Each row is a point. The ring and each string are closed loops that go straight from each point to the next, and from the last back to the first. Before rounding, they use only three directions, however many columns there are. Count how often each string passes through the ring. Passing back the other way cancels.

Ring:
0:  0.05  0.16  0.56
1: -0.16  0.53  0.58
2: -0.43  0.63  0.44
3: -0.69  0.28  0.15
4: -0.70 -0.11  0.01
5: -0.45 -0.64 -0.04
6: -0.17 -0.72  0.08
7:  0.07 -0.40  0.34
String:
0: -0.23 -0.79  0.45
1: -0.23 -0.43  0.34
2: -0.03 -0.18 -0.04
3:  0.24 -0.35 -0.17
4:  0.32 -0.43  0.00
5:  0.14 -0.07 -0.06
6: -0.09 -0.05  0.19
7:  0.23  0.05  0.20
8:  0.32  0.18  0.50
9:  0.03  0.15  0.97
10: -0.26  0.04  0.89
11: -0.25  0.06  0.46
12: -0.08  0.21  0.15
13:  0.12  0.51  0.31
14:  0.18  0.64  0.74
15: -0.05  0.32  1.00
16: -0.19  0.06  0.80
17: -0.15  0.02  0.46
18:  0.10  0.13  0.01
19:  0.41 -0.03  0.19
20:  0.21 -0.43  0.58
21:  0.31 -0.57  0.33
22:  0.19 -0.68  0.26
23:  0.07 -1.04  0.46
24: -0.21 -0.60  0.42
25: -0.23 -0.19  0.22
26: -0.26 -0.52  0.38
Times through: 3
String (14 x 3):
0: -0.20 -0.04  0.34
1: -0.22 -0.35  0.72
2: -0.04 -0.66  0.63
3: -0.27 -0.54  0.61
4: -0.17 -0.24  0.25
5:  0.05 -0.12 -0.04
6:  0.36 -0.19  0.13
7:  0.31  0.07  0.47
8:  0.19  0.39  0.14
9: -0.05  0.26  0.08
10:  0.04  0.63  0.23
11: -0.06  0.76  0.72
12:  0.16  0.67  0.29
13:  0.10  0.31  0.20
Times through: 0

Ring, 8 rows:
0:  0.30  0.07 -0.04  0.45 -0.06  0.09  0.64  0.55  0.70
1:  1.00  0.08 -0.05  0.35 -0.35  0.04  0.81  0.06  0.49
2:  0.97  0.12 -0.05  0.13 -0.33 -0.05  0.64 -0.39  0.21
3:  0.47  0.15 -0.16 -0.17 -0.10 -0.13  0.25 -0.72 -0.09
4: -0.30  0.17 -0.29 -0.34  0.24 -0.14 -0.14 -0.67 -0.18
5: -0.75  0.17 -0.25 -0.28  0.43 -0.12 -0.25 -0.39 -0.05
6: -0.81  0.13 -0.06  0.08  0.43 -0.03  0.01  0.25  0.37
7: -0.43  0.10 -0.01  0.29  0.26  0.03  0.29  0.50  0.58
String, 20 rows:
0:  0.16  0.19  0.01 -0.37  0.04 -0.26  0.03 -1.13 -0.35
1: -0.28  0.19 -0.33 -0.52  0.24 -0.21 -0.27 -1.03 -0.40
2: -0.79  0.21  0.34 -0.34  0.43 -0.33 -0.23 -0.91 -0.28
3: -0.42  0.17  0.31 -0.02  0.26 -0.20  0.12 -0.38  0.10
4: -0.24  0.13 -0.46 -0.12  0.21  0.00  0.01 -0.12  0.14
5: -0.82  0.14 -0.66 -0.30  0.48  0.00 -0.34 -0.12  0.04
6: -1.52  0.19  0.03 -0.29  0.75 -0.19 -0.47 -0.27 -0.03
7: -1.62  0.20  0.09 -0.33  0.79 -0.23 -0.53 -0.36 -0.09
8: -0.94  0.15 -0.80 -0.43  0.54  0.00 -0.49 -0.25 -0.09
9: -0.24  0.13 -0.60 -0.20  0.22  0.02 -0.07 -0.19  0.08
10: -0.23  0.15 -0.08 -0.12  0.20 -0.12  0.06 -0.38  0.05
11: -0.05  0.15 -0.02 -0.05  0.11 -0.12  0.18 -0.36  0.10
12:  0.22  0.12 -0.70 -0.16  0.03  0.05  0.10 -0.22  0.10
13:  0.63  0.15 -0.38 -0.29 -0.15 -0.12  0.19 -0.90 -0.22
14:  0.84  0.17  0.31 -0.07 -0.27 -0.25  0.50 -1.00 -0.13
15:  0.55  0.15  0.37  0.09 -0.16 -0.20  0.52 -0.59  0.10
16:  0.26  0.12 -0.22  0.03 -0.02 -0.02  0.31 -0.18  0.21
17:  0.72  0.10 -0.94 -0.15 -0.17  0.12  0.24 -0.26  0.10
18:  0.30  0.13 -0.15  0.01 -0.03 -0.06  0.32 -0.30  0.16
19:  0.32  0.16  0.25 -0.06 -0.05 -0.21  0.33 -0.72 -0.03
Times through: 1

Ring, 8 rows:
0:  0.01 -0.85  0.05 -0.37  0.50  0.11 -0.40  0.16  0.03  0.36  0.41 -1.05  0.44 -0.11
1:  0.10 -0.46  0.11 -0.30  0.15  0.13 -0.33  0.15  0.03  0.14 -0.06 -0.73  0.51 -0.14
2:  0.13  0.14  0.12 -0.16 -0.18  0.06 -0.08  0.05  0.02 -0.08 -0.45 -0.13  0.36 -0.09
3:  0.11  0.77  0.04 -0.02 -0.33 -0.13  0.33 -0.12  0.03 -0.23 -0.58  0.56  0.05  0.04
4:  0.03  1.03 -0.11  0.04 -0.12 -0.38  0.70 -0.29  0.05 -0.22 -0.24  0.96 -0.29  0.22
5: -0.06  0.57 -0.18 -0.05  0.30 -0.40  0.61 -0.27  0.06  0.04  0.31  0.56 -0.36  0.25
6: -0.09 -0.10 -0.12 -0.19  0.52 -0.21  0.21 -0.11  0.04  0.28  0.54 -0.15 -0.14  0.14
7: -0.05 -0.71 -0.02 -0.33  0.60  0.01 -0.23  0.08  0.03  0.41  0.58 -0.85  0.22 -0.02
String, 26 rows:
0:  0.07  0.92  0.12  0.05 -0.56  0.03  0.25 -0.10 -0.02 -0.20 -0.84  0.65 -0.06  0.02
1:  0.06  1.67 -0.28  0.15 -0.06 -0.79  1.31 -0.53  0.11 -0.46 -0.13  1.74 -0.56  0.41
2:  0.01  1.52 -0.27  0.14  0.00 -0.71  1.21 -0.50  0.09 -0.34 -0.04  1.59 -0.62  0.41
3: -0.01  0.82 -0.03  0.03 -0.18 -0.17  0.45 -0.19  0.01 -0.08 -0.32  0.68 -0.27  0.15
4:  0.00  0.31  0.04 -0.09 -0.06 -0.02  0.11 -0.05  0.00  0.05 -0.22  0.11 -0.01  0.03
5: -0.01  0.45  0.07 -0.05 -0.20  0.04  0.11 -0.05 -0.02  0.04 -0.38  0.22 -0.07  0.03
6: -0.05  0.79 -0.07  0.02 -0.06 -0.23  0.51 -0.22  0.02 -0.03 -0.15  0.69 -0.34  0.19
7: -0.06  1.13 -0.33  0.05  0.35 -0.75  1.14 -0.48  0.10 -0.15  0.42  1.25 -0.63  0.43
8: -0.01  0.84 -0.28 -0.02  0.37 -0.66  0.93 -0.39  0.10 -0.13  0.39  0.92 -0.41  0.34
9:  0.02  0.35 -0.06 -0.11  0.15 -0.23  0.33 -0.14  0.05  0.00  0.05  0.24 -0.05  0.11
10:  0.03  0.53  0.04 -0.05 -0.18 -0.06  0.22 -0.09  0.01 -0.05 -0.36  0.34 -0.04  0.05
11:  0.05  0.47 -0.07 -0.09  0.10 -0.28  0.41 -0.16  0.06 -0.07 -0.02  0.37 -0.04  0.12
12:  0.06  0.43  0.10 -0.07 -0.28  0.06  0.06 -0.02 -0.01 -0.05 -0.51  0.17  0.09 -0.02
13:  0.14  0.65  0.17 -0.03 -0.57  0.11  0.04  0.00 -0.01 -0.23 -0.91  0.33  0.23 -0.08
14:  0.18  0.30  0.14 -0.13 -0.31  0.04 -0.03  0.04  0.02 -0.18 -0.63  0.01  0.40 -0.10
15:  0.13 -0.08  0.00 -0.24  0.19 -0.15  0.06  0.00  0.07 -0.04  0.01 -0.24  0.37 -0.02
16:  0.07 -0.07  0.04 -0.20  0.11 -0.02 -0.04  0.02  0.03  0.07 -0.06 -0.27  0.26 -0.03
17:  0.05 -0.08  0.16 -0.18 -0.14  0.22 -0.27  0.11 -0.02  0.11 -0.38 -0.39  0.30 -0.12
18:  0.10 -0.44  0.25 -0.26 -0.16  0.39 -0.58  0.25 -0.03  0.16 -0.46 -0.82  0.57 -0.25
19:  0.16 -0.90  0.06 -0.43  0.48  0.02 -0.40  0.19  0.08  0.17  0.30 -1.12  0.76 -0.17
20:  0.11 -0.44 -0.03 -0.32  0.46 -0.16 -0.04  0.03  0.09  0.09  0.34 -0.57  0.44 -0.03
21:  0.09 -0.19 -0.01 -0.25  0.30 -0.14  0.02  0.00  0.07  0.05  0.15 -0.34  0.33 -0.01
22:  0.21 -0.17  0.10 -0.27  0.00 -0.01 -0.15  0.09  0.06 -0.11 -0.27 -0.43  0.62 -0.14
23:  0.18  0.32  0.20 -0.12 -0.45  0.15 -0.13  0.08  0.00 -0.19 -0.81 -0.02  0.44 -0.15
24:  0.08  0.40  0.14 -0.08 -0.35  0.11 -0.02  0.01 -0.01 -0.07 -0.62  0.11  0.18 -0.06
25:  0.06  0.45  0.08 -0.07 -0.24  0.01  0.10 -0.04  0.00 -0.06 -0.46  0.21  0.08  0.00
Times through: 2
String (24 x 14):
0:  0.01  0.86  0.02  0.04 -0.31 -0.10  0.38 -0.16  0.00 -0.12 -0.50  0.68 -0.20  0.10
1:  0.02  0.44 -0.01 -0.07 -0.02 -0.13  0.27 -0.11  0.02 -0.01 -0.16  0.29 -0.06  0.08
2:  0.02  0.93 -0.26 -0.01  0.27 -0.65  0.94 -0.38  0.10 -0.19  0.25  0.99 -0.37  0.33
3:  0.04  1.38 -0.26  0.10  0.04 -0.71  1.14 -0.46  0.10 -0.35 -0.02  1.44 -0.49  0.37
4:  0.06  1.17  0.05  0.10 -0.53 -0.12  0.48 -0.19  0.00 -0.27 -0.78  0.96 -0.20  0.10
5:  0.06  0.69  0.10 -0.01 -0.41  0.03  0.17 -0.07 -0.01 -0.13 -0.67  0.43  0.01  0.01
6:  0.05  0.32  0.02 -0.11 -0.03 -0.09  0.17 -0.07  0.03 -0.03 -0.21  0.14  0.08  0.03
7:  0.17  0.48 -0.02 -0.12 -0.05 -0.27  0.35 -0.12  0.08 -0.25 -0.27  0.33  0.24  0.04
8:  0.20  0.02  0.17 -0.20 -0.24  0.11 -0.19  0.11  0.03 -0.13 -0.56 -0.30  0.56 -0.16
9:  0.11 -0.24  0.25 -0.22 -0.27  0.36 -0.49  0.21 -0.03  0.08 -0.59 -0.62  0.53 -0.23
10:  0.03 -0.03  0.08 -0.18  0.01  0.08 -0.11  0.04  0.01  0.11 -0.17 -0.27  0.21 -0.05
11:  0.06 -0.50  0.01 -0.31  0.41 -0.04 -0.16  0.07  0.05  0.19  0.29 -0.67  0.38 -0.05
12:  0.07 -1.15  0.02 -0.47  0.71  0.04 -0.46  0.20  0.07  0.35  0.61 -1.33  0.65 -0.14
13:  0.05 -0.91  0.19 -0.37  0.23  0.34 -0.67  0.28  0.00  0.34  0.03 -1.23  0.61 -0.23
14:  0.05 -0.84  0.18 -0.36  0.21  0.32 -0.63  0.26  0.00  0.32  0.00 -1.16  0.60 -0.22
15:  0.10 -1.13  0.02 -0.48  0.70  0.01 -0.44  0.20  0.08  0.31  0.59 -1.31  0.70 -0.15
16:  0.10 -0.62 -0.03 -0.36  0.55 -0.13 -0.13  0.07  0.09  0.15  0.44 -0.76  0.49 -0.05
17:  0.04  0.03  0.03 -0.17  0.10 -0.04  0.02 -0.01  0.03  0.08 -0.05 -0.16  0.16  0.00
18:  0.12  0.10  0.24 -0.14 -0.43  0.30 -0.33  0.15 -0.03 -0.03 -0.77 -0.28  0.42 -0.19
19:  0.14  0.49  0.21 -0.06 -0.56  0.19 -0.09  0.06 -0.02 -0.17 -0.92  0.14  0.30 -0.13
20:  0.05  0.32  0.10 -0.09 -0.22  0.07  0.01  0.00 -0.01  0.00 -0.44  0.07  0.11 -0.03
21:  0.05  0.50 -0.02 -0.07 -0.04 -0.18  0.31 -0.12  0.04 -0.08 -0.20  0.35 -0.01  0.08
22:  0.08  1.36 -0.22  0.09 -0.05 -0.66  1.06 -0.43  0.10 -0.39 -0.15  1.38 -0.39  0.32
23:  0.04  1.46 -0.17  0.13 -0.19 -0.55  1.01 -0.41  0.07 -0.35 -0.31  1.44 -0.48  0.31
Times through: 3
